Rows are points. The points of each table are mixes of a few directions, plus a little noise. How many directions does each table use, and how many do they share? Where both have some left over, give the other angles between the two spaces (their principal angles), to ten degrees, smallest first.

First (4 x 2)
[[ 0.03 -0.01]
 [ 0.42 -0.13]
 [-0.91  0.24]
 [ 0.44 -0.12]]
Second (4 x 2)
[[ 0.16  0.39]
 [-0.40 -0.87]
 [ 0.18  0.46]
 [ 0.02  0.05]]
Directions: first 1, second 1, shared 0; angles 80

First (8 x 4)
[[ 0.07  0.01 -0.45 -0.15]
 [ 0.26 -0.61  0.49 -0.09]
 [ 0.11 -0.05 -0.52 -0.20]
 [ 0.19 -0.21 -0.45 -0.23]
 [-0.01 -0.12  0.51  0.12]
 [-0.44  0.47  1.11  0.58]
 [-0.26  0.38  0.28  0.26]
 [ 0.09  0.12 -0.98 -0.29]]
Second (5 x 4)
[[ 0.14  0.04 -0.01  0.62]
 [ 0.27 -0.02  0.43  0.38]
 [ 0.04  0.03 -0.09  0.34]
 [-0.03  0.24 -0.36 -1.37]
 [-0.43 -0.31  0.05  0.02]]
Directions: first 2, second 3, shared 1; angles 70

First (6 x 6)
[[-0.80  0.04  0.31 -0.34 -0.46 -0.69]
 [-0.11 -0.31  0.10 -0.70  0.28  0.15]
 [ 1.16 -0.20 -0.21  0.44 -0.19  0.22]
 [-0.72  0.18 -0.15  0.05  0.00  0.18]
 [ 0.70  0.36  0.04  0.72  0.31 -0.06]
 [-0.23 -0.06 -0.09 -0.16  0.05  0.19]]
Second (8 x 6)
[[ 0.01  0.25 -0.19  0.15  0.87  0.68]
 [-0.93  0.31 -0.13  0.29 -0.40 -0.13]
 [ 0.64 -0.43  0.01 -0.29 -0.18  0.01]
 [ 0.27  0.15  0.58 -0.05  0.06 -0.87]
 [ 0.21 -0.43 -0.15 -0.22 -0.63  0.00]
 [-0.89  0.39  0.01  0.30 -0.31 -0.31]
 [ 0.00  0.13 -0.22  0.10  0.61  0.63]
 [ 0.69 -0.36  0.09 -0.28 -0.02 -0.04]]
Directions: first 4, second 3, shared 3

First (7 x 8)
[[-0.15 -0.28  0.08  0.05 -0.07 -0.35  0.04  0.11]
 [-0.07  0.19  0.49  0.52  0.20 -0.42 -0.02 -0.10]
 [-0.30 -0.48  0.25  0.21 -0.08 -0.74  0.06  0.19]
 [ 0.54  0.77 -0.62 -0.56  0.07  1.44 -0.10 -0.30]
 [-0.31 -0.47  0.29  0.26 -0.07 -0.79  0.06  0.19]
 [ 0.39  0.47 -0.55 -0.52  0.00  1.09 -0.06 -0.17]
 [-0.10 -0.19  0.05  0.04 -0.04 -0.24  0.02  0.08]]
Second (7 x 8)
[[-0.01  0.39  0.64  0.68  0.30 -0.41 -0.04 -0.20]
 [-0.06 -0.30 -0.23 -0.26 -0.16  0.00  0.04  0.14]
 [ 0.11 -0.27 -0.72 -0.76 -0.29  0.60  0.03  0.15]
 [ 0.09  0.50  0.44  0.48  0.28 -0.08 -0.06 -0.23]
 [-0.01 -0.70 -1.02 -1.11 -0.51  0.58  0.08  0.35]
 [ 0.05  0.53  0.58  0.64  0.33 -0.21 -0.07 -0.25]
 [-0.15 -0.13  0.31  0.30  0.04 -0.48  0.02  0.04]]
Directions: first 2, second 2, shared 2

First (10 x 9)
[[-0.08  0.29  0.45 -0.14 -0.59  0.45  0.09  0.04 -0.39]
 [ 0.17 -0.48 -0.69  0.20  0.94 -0.71 -0.18 -0.11  0.34]
 [-0.09  0.27  0.42 -0.13 -0.55  0.42  0.09  0.04 -0.32]
 [ 0.17 -0.56 -0.88  0.27  1.14 -0.88 -0.18 -0.07  0.75]
 [-0.25  0.51  0.60 -0.17 -0.93  0.65  0.26  0.23  0.26]
 [-0.17  0.37  0.46 -0.13 -0.68  0.48  0.18  0.14  0.08]
 [ 0.14 -0.24 -0.26  0.07  0.43 -0.29 -0.14 -0.14 -0.28]
 [ 0.22 -0.46 -0.57  0.16  0.85 -0.60 -0.22 -0.18 -0.12]
 [-0.04  0.04  0.01  0.00 -0.05  0.02  0.04  0.05  0.21]
 [-0.06  0.27  0.46 -0.14 -0.56  0.45  0.07  0.00 -0.53]]
Second (10 x 9)
[[-0.19  0.31  0.35 -0.09 -0.56  0.38  0.19  0.17  0.29]
 [ 0.20 -0.38 -0.41  0.10  0.68 -0.46 -0.21 -0.19 -0.35]
 [ 0.13 -0.23 -0.25  0.06  0.41 -0.28 -0.13 -0.12 -0.22]
 [ 0.06 -0.12 -0.11  0.03  0.18 -0.12 -0.06 -0.06 -0.10]
 [ 0.03 -0.06 -0.07  0.02  0.11 -0.08 -0.03 -0.04 -0.05]
 [-0.61  1.12  1.21 -0.32 -1.98  1.35  0.63  0.58  1.06]
 [ 0.16 -0.29 -0.32  0.08  0.53 -0.36 -0.17 -0.15 -0.27]
 [ 0.04 -0.07 -0.08  0.02  0.13 -0.09 -0.04 -0.05 -0.07]
 [ 0.14 -0.26 -0.27  0.07  0.46 -0.32 -0.14 -0.13 -0.24]
 [ 0.02 -0.03 -0.04  0.01  0.06 -0.05 -0.02 -0.03 -0.02]]
Directions: first 2, second 1, shared 1

First (10 x 11)
[[ 0.11 -0.06  0.21 -0.39  0.23  0.32  0.46  0.10  0.11 -0.09  0.38]
 [-0.46 -0.09  0.03 -0.37 -0.05  0.13 -0.13 -0.06  0.19 -0.04  0.33]
 [-0.46  0.29  0.11  0.08 -0.26 -1.08 -0.80  0.06 -0.38  0.01 -0.46]
 [ 0.84  0.33 -0.52  0.58 -0.45  0.14  0.53 -0.17 -0.45  0.16 -0.14]
 [-0.43 -0.22  0.46 -0.39 -0.34 -0.07  0.03  0.25 -0.01  0.07  0.55]
 [-0.30 -0.07  0.18  0.41 -0.10 -0.68 -0.70 -0.11 -0.04  0.08 -0.65]
 [ 0.18 -0.37  0.55 -0.29  0.54  0.45  0.53  0.11  0.38 -0.10  0.19]
 [-0.21  0.38 -0.26 -0.06  0.43 -0.58 -0.65  0.15 -0.14 -0.19 -0.48]
 [ 0.62  0.38 -0.76  0.56 -0.09  0.16  0.29 -0.98 -0.04  0.00 -0.61]
 [ 0.10 -0.60  0.01 -0.10  0.09  1.19  0.50  0.64  0.38  0.13  0.88]]
Second (8 x 11)
[[ 0.91 -0.53  0.20  0.76  0.20  0.64  0.37  1.78 -0.25  0.32  0.32]
 [-0.89 -0.22  0.80 -0.64 -0.19 -0.50 -0.26 -0.54  0.29 -0.07  0.12]
 [ 0.25 -0.01 -0.13  0.30 -0.18  0.12  0.15 -0.12 -0.05  0.09 -0.09]
 [ 0.02 -0.02  0.02  0.03  0.01  0.01  0.02  0.04  0.00  0.01 -0.01]
 [ 0.27  0.51 -0.82  0.10  0.11  0.10 -0.01 -0.45 -0.12 -0.12 -0.26]
 [-0.26  0.05  0.14 -0.43  0.42 -0.09 -0.22  0.45  0.05 -0.16  0.18]
 [ 0.31  0.55 -0.89  0.09  0.21  0.13 -0.02 -0.35 -0.13 -0.15 -0.25]
 [-0.63 -0.30  0.71 -0.23 -0.57 -0.39 -0.05 -0.83  0.23  0.09 -0.01]]
Directions: first 6, second 3, shared 3

First (10 x 12)
[[-0.02 -0.90  0.54 -1.15  0.01 -0.07 -0.08  0.05 -0.80 -0.08 -0.12 -0.31]
 [ 0.30  0.90 -0.08  0.12 -0.13  0.29  0.46  0.43  0.01  0.07  0.47  0.39]
 [ 0.09 -0.75  0.53 -1.03 -0.27 -0.11 -0.18  0.21 -0.77 -0.43  0.16 -0.21]
 [ 0.21 -0.32  0.40 -0.37 -0.13 -0.16 -0.44 -0.06 -0.57 -0.47  0.06 -0.02]
 [-0.26  0.72 -0.32  0.64  0.39  0.00 -0.02  0.06  0.70 -0.30  0.07  0.32]
 [-0.01  0.18 -0.32  0.72 -0.02 -0.05 -0.10 -0.26  0.44  0.14 -0.08 -0.08]
 [ 0.18  0.54 -0.49  1.24  0.38  0.09  0.05 -0.71  0.51  0.66 -0.23 -0.34]
 [-0.31  0.20 -0.05 -0.26  0.56  0.13  0.37  0.15  0.22  0.01  0.05 -0.10]
 [-0.09 -0.47  0.34 -0.63 -0.15 -0.07 -0.19  0.11 -0.41  0.20 -0.52  0.53]
 [-0.08 -0.09 -0.55  0.72 -0.63 -0.05  0.14  0.02  0.67  0.21  0.13 -0.20]]
Second (10 x 12)
[[-0.07  0.17  0.34 -0.52 -0.04 -1.07  0.31 -0.27  0.06  0.22  0.28 -0.27]
 [ 0.53 -0.26 -0.24  0.22 -0.33  0.15  0.15 -0.21 -0.03 -0.67 -0.28 -0.17]
 [ 1.28 -0.37  0.00  0.06 -0.28  0.37 -0.31  0.31  0.65  0.08 -0.41 -0.43]
 [-0.91 -0.25  1.03  0.86 -0.09  1.10 -0.63  0.42 -0.65  0.24  0.58  0.23]
 [ 0.19 -0.10  0.12  0.20 -0.02  0.42 -0.57  0.20 -0.14  0.29  0.24 -0.15]
 [-0.22  0.17 -0.27 -0.21  0.36  0.11  0.48  0.25  0.62  0.17 -0.57  0.47]
 [ 0.06 -0.10 -0.38  0.21 -0.22  0.03  0.10 -0.38 -0.46 -0.71 -0.01 -0.04]
 [-0.20  0.31 -0.14 -0.42  0.19 -0.68 -0.10 -0.23 -0.23  0.33  0.41 -0.12]
 [-0.60  0.16 -0.26 -0.03  0.29  0.18  0.81  0.10  0.44 -0.26 -0.68  0.69]
 [-0.01  0.26 -0.19 -0.37  0.13 -0.61 -0.23 -0.21 -0.25  0.32  0.43 -0.21]]
Directions: first 6, second 5, shared 1; angles 70, 70, 70, 80

First (8 x 14)
[[-0.35  0.60  0.00 -0.37 -0.53 -0.33 -0.37  0.08  0.92 -0.01  0.43 -0.80
  -0.33 -0.35]
 [-0.15  0.68 -0.01 -0.14 -0.37  0.29 -0.05 -0.07 -0.36 -0.34 -0.47  0.56
  -0.13 -0.29]
 [ 0.06 -0.08 -0.05 -0.08  0.00 -0.18 -0.05  0.20  0.74  0.18  0.56 -0.93
  -0.08  0.11]
 [ 0.05 -0.47  0.03  0.11  0.26 -0.20  0.02 -0.02  0.05  0.20  0.17 -0.12
   0.11  0.16]
 [-0.04 -0.14  0.01 -0.04  0.02 -0.23 -0.08  0.03  0.37  0.14  0.29 -0.42
  -0.03  0.03]
 [-0.14 -1.23  0.23  0.42  0.67 -0.53  0.01 -0.49 -0.94  0.35 -0.35  1.16
   0.43  0.15]
 [ 0.25  1.02 -0.15 -0.06 -0.36  1.03  0.29  0.12 -0.81 -0.64 -0.82  0.81
  -0.10 -0.13]
 [ 0.32 -0.38 -0.06  0.16  0.31  0.14  0.22  0.14  0.04  0.13  0.18 -0.28
   0.13  0.33]]
Second (8 x 14)
[[-0.42  0.54  0.29 -0.27 -0.12 -0.16  0.18  0.10 -0.12 -0.42 -0.12  0.69
  -0.57  0.26]
 [-0.57  0.76 -0.16 -0.21 -0.29 -0.19 -0.09 -0.20  0.45 -0.06 -0.40 -0.24
  -0.32 -0.39]
 [ 0.16 -0.87 -0.55  0.52  0.38 -0.01 -0.28 -0.66 -0.07  0.83 -0.54 -0.58
   1.01 -0.70]
 [ 0.07  0.05 -0.09 -0.04 -0.24  0.03 -0.29 -0.05  0.14  0.11  0.13 -0.30
   0.17 -0.33]
 [ 0.42 -0.47 -0.19  0.16 -0.51  0.02 -0.87 -0.27 -0.12  0.41  0.24 -0.42
   0.92 -0.99]
 [ 0.02  0.10  0.41 -0.17  0.01  0.02  0.25  0.35 -0.33 -0.43  0.26  0.73
  -0.42  0.57]
 [ 0.09 -0.20 -0.03  0.11  0.74  0.14  0.80  0.25  0.15 -0.02 -0.02 -0.17
  -0.34  0.93]
 [ 0.21  0.13  0.32 -0.18  0.02  0.12  0.31  0.48 -0.07 -0.41  0.50  0.28
  -0.43  0.69]]
Directions: first 3, second 4, shared 2; angles 70

First (11 x 18)
[[ 0.68  0.11  0.21 -1.38 -0.29  0.68 -0.94  0.12  0.00 -0.06 -0.49  0.42
   0.27 -0.09 -0.09 -0.40  0.70 -0.52]
 [-0.04  0.03  0.25  0.68  0.31  0.59  0.36  0.34 -0.13 -0.69 -0.29 -0.15
   0.20  0.29 -0.11 -0.72  0.11  0.16]
 [ 0.23 -0.35 -0.57 -0.82 -0.30 -1.19 -0.32 -0.75 -0.16 -0.11  0.54  0.44
  -0.28 -0.27  0.11  0.25  0.37 -0.31]
 [-0.13 -0.21 -0.31  0.19  0.04 -0.42  0.32  0.02  0.01 -0.23  0.11 -0.18
  -0.10  0.09 -0.05  0.05  0.04  0.17]
 [-0.32  0.27  0.22  0.66  0.31  0.87  0.32  0.79  0.37  0.38 -0.52 -0.74
   0.14  0.25 -0.20  0.23 -0.40  0.51]
 [-0.12  0.01  0.12  0.15 -0.08  0.39  0.36  0.56  0.06  0.05 -0.28 -0.26
   0.11  0.20 -0.10 -0.07 -0.11  0.13]
 [-0.32 -0.05  0.01  0.27 -0.31 -1.09  0.20 -0.87 -0.28  0.64  0.91  0.50
  -0.37 -0.40  0.41  0.62 -0.70 -0.24]
 [-0.24  0.13  0.17  0.29  0.05  0.63  0.34  0.73  0.25  0.37 -0.42 -0.53
   0.11  0.20 -0.16  0.21 -0.29  0.32]
 [ 0.39  0.18 -0.26 -0.52  0.44 -0.12 -1.09 -0.71  0.27  0.02  0.03  0.07
  -0.04 -0.27  0.00  0.24  0.41 -0.05]
 [ 0.11 -0.14  0.04 -0.13 -0.26 -0.75 -0.08 -0.81 -0.47 -0.25  0.64  0.79
  -0.15 -0.27  0.30 -0.24  0.02 -0.48]
 [-0.23  0.02  0.12  0.60  0.13  0.44  0.54  0.55  0.05 -0.15 -0.29 -0.38
   0.11  0.27 -0.12 -0.19 -0.18  0.30]]
Second (8 x 18)
[[ 0.49  0.46  0.39 -0.25  0.75 -1.23  0.29  0.00  0.66  0.14  0.18  0.29
  -0.14 -0.87  0.27  1.14  0.78  0.21]
 [-0.41 -0.41 -0.40  0.59  0.07  0.20  0.06 -0.31 -0.47 -0.36  0.00 -0.28
   0.08  0.24 -0.03  0.00 -0.54 -0.10]
 [ 0.67  0.29  0.27 -1.28 -0.51  0.31 -0.20  0.62  0.29  0.04 -0.28 -0.03
   0.11  0.57 -0.39 -0.61  0.83  0.14]
 [-0.25 -0.30 -0.41  0.32  0.00 -0.38  0.27 -0.23 -0.21 -0.28  0.20 -0.26
  -0.07  0.26 -0.08  0.05 -0.19  0.13]
 [-0.23  0.01  0.14  0.44  0.11  0.48 -0.22 -0.10 -0.12  0.19 -0.08  0.19
   0.05 -0.34  0.21  0.02 -0.43 -0.25]
 [ 0.27  0.03  0.12 -0.75 -0.54  0.90 -0.35  0.41 -0.12 -0.06 -0.38 -0.13
   0.22  0.65 -0.34 -0.79  0.23 -0.08]
 [-0.42 -0.05  0.05  1.06  0.70 -0.12  0.02 -0.48 -0.14  0.07  0.08  0.21
   0.00 -0.86  0.46  0.80 -0.61 -0.26]
 [-0.12 -0.04 -0.16 -0.11 -0.57 -0.17  0.15  0.13  0.10  0.27  0.31  0.02
  -0.28  0.33 -0.10 -0.58 -0.07  0.20]]
Directions: first 5, second 4, shared 1; angles 30, 60, 60

First (10 x 20)
[[ 0.30 -0.34 -0.30 -0.15  0.31  0.03  0.15  0.30  0.39 -0.39  0.56  0.44
   0.27 -0.11  0.08  0.03 -0.11  0.24 -0.47  0.39]
 [-0.56  0.40 -0.01  0.51  0.13  0.10  0.29  0.34 -0.09  0.41 -0.69 -0.12
  -0.16 -0.04 -0.22 -0.19  0.05 -0.26  0.05 -0.39]
 [-0.44  0.33  0.18 -0.31 -0.07  0.62 -0.34 -0.26 -0.27 -0.02 -0.22 -0.55
   0.16 -0.02 -0.35 -0.15 -0.15  0.42  0.60 -0.20]
 [ 0.21 -0.80  0.23 -0.76  0.09 -0.30  0.36 -0.09  0.66  0.42  0.15  0.36
  -0.44  0.33 -0.28  0.76  0.00 -0.15 -1.22 -0.49]
 [ 0.49  0.07 -0.51  0.29 -0.17 -0.17  0.22  0.21  0.11 -0.15  0.34  0.09
   0.38 -0.24  0.33 -0.21 -0.15 -0.13  0.38  0.83]
 [-0.45  0.33  0.05  0.62  0.27  0.02  0.03  0.32 -0.23  0.00 -0.43  0.10
  -0.13 -0.05  0.00 -0.28  0.18 -0.13 -0.04 -0.33]
 [ 0.03 -0.01  1.11  0.39 -0.33 -0.93 -1.01 -0.96 -1.05 -0.17 -0.29  0.10
  -0.96  0.48  0.65  0.18  0.87 -0.45 -0.06 -0.99]
 [ 0.24  0.08 -0.14 -0.92 -0.41  0.74 -0.44 -0.55 -0.05 -0.30  0.53 -0.72
   0.65 -0.13 -0.21 -0.06 -0.49  0.74  1.05  0.68]
 [-0.29 -0.08  0.04  0.07  0.33  0.06  0.21  0.30  0.19  0.10 -0.18  0.22
  -0.14  0.04 -0.20  0.05  0.04 -0.01 -0.53 -0.36]
 [ 0.47  0.03 -0.65  0.26 -0.16 -0.17  0.53  0.38  0.34  0.11  0.22  0.09
   0.37 -0.25  0.20 -0.13 -0.24 -0.27  0.25  0.85]]
Second (9 x 20)
[[-0.02  0.10 -0.17 -0.57 -0.19  0.59 -0.04 -0.17  0.12  0.02  0.15 -0.50
   0.42 -0.11 -0.33 -0.03 -0.40  0.43  0.58  0.34]
 [-0.07  0.08  0.31 -0.62 -0.36  0.34 -0.46 -0.63 -0.26  0.04 -0.01 -0.59
   0.04  0.11 -0.20  0.11 -0.12  0.32  0.60 -0.12]
 [-0.05  0.03  0.37 -0.31 -0.25  0.05 -0.41 -0.52 -0.30  0.03 -0.08 -0.32
  -0.16  0.16 -0.04  0.12  0.07  0.10  0.29 -0.27]
 [-0.02 -0.15  0.71  0.77  0.09 -1.07 -0.33 -0.22 -0.53 -0.01 -0.36  0.61
  -0.95  0.36  0.59  0.17  0.83 -0.71 -0.79 -0.92]
 [ 0.11 -0.07 -0.74  0.70  0.54 -0.17  0.83  1.07  0.60 -0.06  0.13  0.71
   0.26 -0.30  0.12 -0.24 -0.09 -0.26 -0.67  0.50]
 [ 0.08  0.01 -0.78  0.16  0.32  0.32  0.69  0.80  0.62 -0.04  0.24  0.23
   0.56 -0.35 -0.16 -0.23 -0.40  0.11 -0.12  0.72]
 [-0.02 -0.11  0.55  0.53  0.04 -0.77 -0.28 -0.21 -0.42  0.00 -0.27  0.41
  -0.70  0.28  0.42  0.14  0.61 -0.50 -0.55 -0.70]
 [ 0.04  0.05 -0.58 -0.13  0.14  0.45  0.43  0.46  0.45 -0.01  0.21 -0.06
   0.54 -0.27 -0.24 -0.16 -0.42  0.25  0.16  0.61]
 [-0.06  0.07  0.32 -0.52 -0.33  0.25 -0.43 -0.59 -0.27  0.04 -0.03 -0.50
  -0.02  0.12 -0.15  0.11 -0.07  0.25  0.50 -0.16]]
Directions: first 5, second 2, shared 2

First (8 x 24)
[[ 0.09 -0.06  0.23  0.24 -0.39  0.14 -0.15 -0.58  0.26 -0.04  0.10 -0.27
   0.23 -0.08 -0.08 -0.08  0.50  0.14 -0.25  0.32 -0.02 -0.20  0.00 -0.10]
 [-0.29 -0.17 -0.22  0.45  0.14 -0.44  0.18 -0.05 -0.41  0.25  0.00 -0.43
   0.19  0.06 -0.21 -0.02 -0.85 -0.19  0.48  0.41  0.21 -0.93 -0.37  0.21]
 [ 0.08  0.32 -0.38  0.27  0.82  0.21 -0.09 -0.15  0.65  0.05  0.05  0.13
   0.22  0.56  0.25  0.14 -0.47  0.47 -0.24  0.16 -0.11  0.58 -0.27  0.02]
 [ 0.48  0.07 -0.46  0.69  0.90 -0.17  0.21 -0.40 -0.24 -0.28  0.27 -0.46
  -0.26  0.32 -0.23 -0.47 -0.50 -0.06  0.04  0.64  0.50 -0.44  0.21  0.36]
 [-0.10 -0.11 -0.10  0.34  0.47  0.01 -0.29  0.65 -0.65  0.06  0.29  0.42
  -0.41 -0.23  0.10 -0.07 -0.27  0.35  0.19  0.03 -0.26 -0.38 -0.16 -0.30]
 [-0.33 -0.05  0.64 -1.50 -1.36  0.03  0.19  0.75 -0.24 -0.04 -0.43  0.54
  -0.24 -0.59  0.06  0.29  0.92 -0.67  0.07 -1.18 -0.24  0.66  0.45 -0.18]
 [-0.36  0.34 -0.33  0.18  0.07 -0.05  0.10 -0.29 -0.03 -0.16  0.37 -0.30
  -0.12  0.29 -0.16 -0.14 -0.33 -0.06  0.02  0.59  0.10 -0.35 -0.03 -0.22]
 [ 0.49 -0.31  0.66 -0.66 -0.63  0.25 -0.10  0.02  0.64  0.16 -0.63  0.36
   0.39 -0.31  0.28  0.32  1.00 -0.01 -0.33 -0.97 -0.19  1.03  0.17  0.27]]
Second (11 x 24)
[[ 0.49  0.49 -0.04  0.12  0.37 -0.37 -0.02 -0.29  0.53  0.28 -0.77  0.61
   0.00  0.16 -0.37 -0.08 -0.10  0.42 -0.15 -0.08 -0.01  0.50  0.27  0.79]
 [ 0.83  0.04 -0.34 -0.14 -0.37 -0.49 -0.34  0.29 -1.00 -0.18  0.03  0.36
  -0.74 -0.60  0.30 -0.05 -0.18  0.02  0.26  0.24 -0.44 -0.63 -0.92 -0.76]
 [-0.12  0.12 -0.38 -0.20  0.62  0.01  0.25 -0.54  0.87 -0.41  0.17  0.15
  -0.09  0.50  0.00  0.03  0.10  0.03 -0.39 -0.04 -0.03  0.68  0.00  0.44]
 [-0.80 -0.15  0.02 -0.27 -0.30 -0.16  0.40 -0.25 -0.11 -0.13  0.11 -0.45
  -0.17  0.06 -0.66  0.00  0.00 -0.52  0.22  0.21  0.31 -0.52  0.46  0.45]
 [-0.40  0.12  0.40  0.41 -0.06 -0.03  0.55 -0.51  0.38 -0.33  0.35  0.05
   0.46  0.24  0.36 -0.93  0.69 -0.18 -0.50 -0.33  0.27  0.20  0.36  0.13]
 [ 0.70  0.26 -0.02  0.09  0.24  0.03 -0.47  0.33  0.04  0.57 -0.77  0.45
   0.02 -0.14 -0.14  0.39 -0.41  0.55  0.12  0.01 -0.18  0.32 -0.10  0.18]
 [-0.88 -0.50 -0.17 -0.55 -0.12  0.32 -0.03  0.25 -0.18  0.12  0.19 -0.82
  -0.18  0.01 -0.67  0.84 -0.43 -0.43  0.55  0.35  0.20 -0.51  0.29  0.10]
 [-0.19  0.17  0.15  0.03 -0.50 -0.62  0.28 -0.24 -0.42 -0.02 -0.20  0.05
  -0.22 -0.25 -0.52 -0.39  0.13 -0.30  0.18  0.13  0.21 -0.68  0.29  0.37]
 [ 0.21 -0.15  0.43  0.47  0.17  0.78 -0.40  0.55  0.18  0.45 -0.06 -0.07
   0.75  0.07  0.67  0.17 -0.01  0.47 -0.15 -0.31 -0.06  0.52 -0.03 -0.51]
 [ 0.12 -0.22 -0.86 -0.63  0.76  0.29 -0.09 -0.15  0.53 -0.60  0.66 -0.07
  -0.50  0.40  0.42  0.64 -0.20 -0.01 -0.17  0.13 -0.36  0.56 -0.76 -0.28]
 [-0.04 -0.20  0.84  0.70 -0.76  0.28 -0.07  0.50 -0.80  0.28  0.18 -0.20
   0.67 -0.45  0.64 -0.63  0.41 -0.09  0.05 -0.30  0.13 -0.49  0.08 -0.84]]
Directions: first 6, second 5, shared 1; angles 40, 60, 60, 70
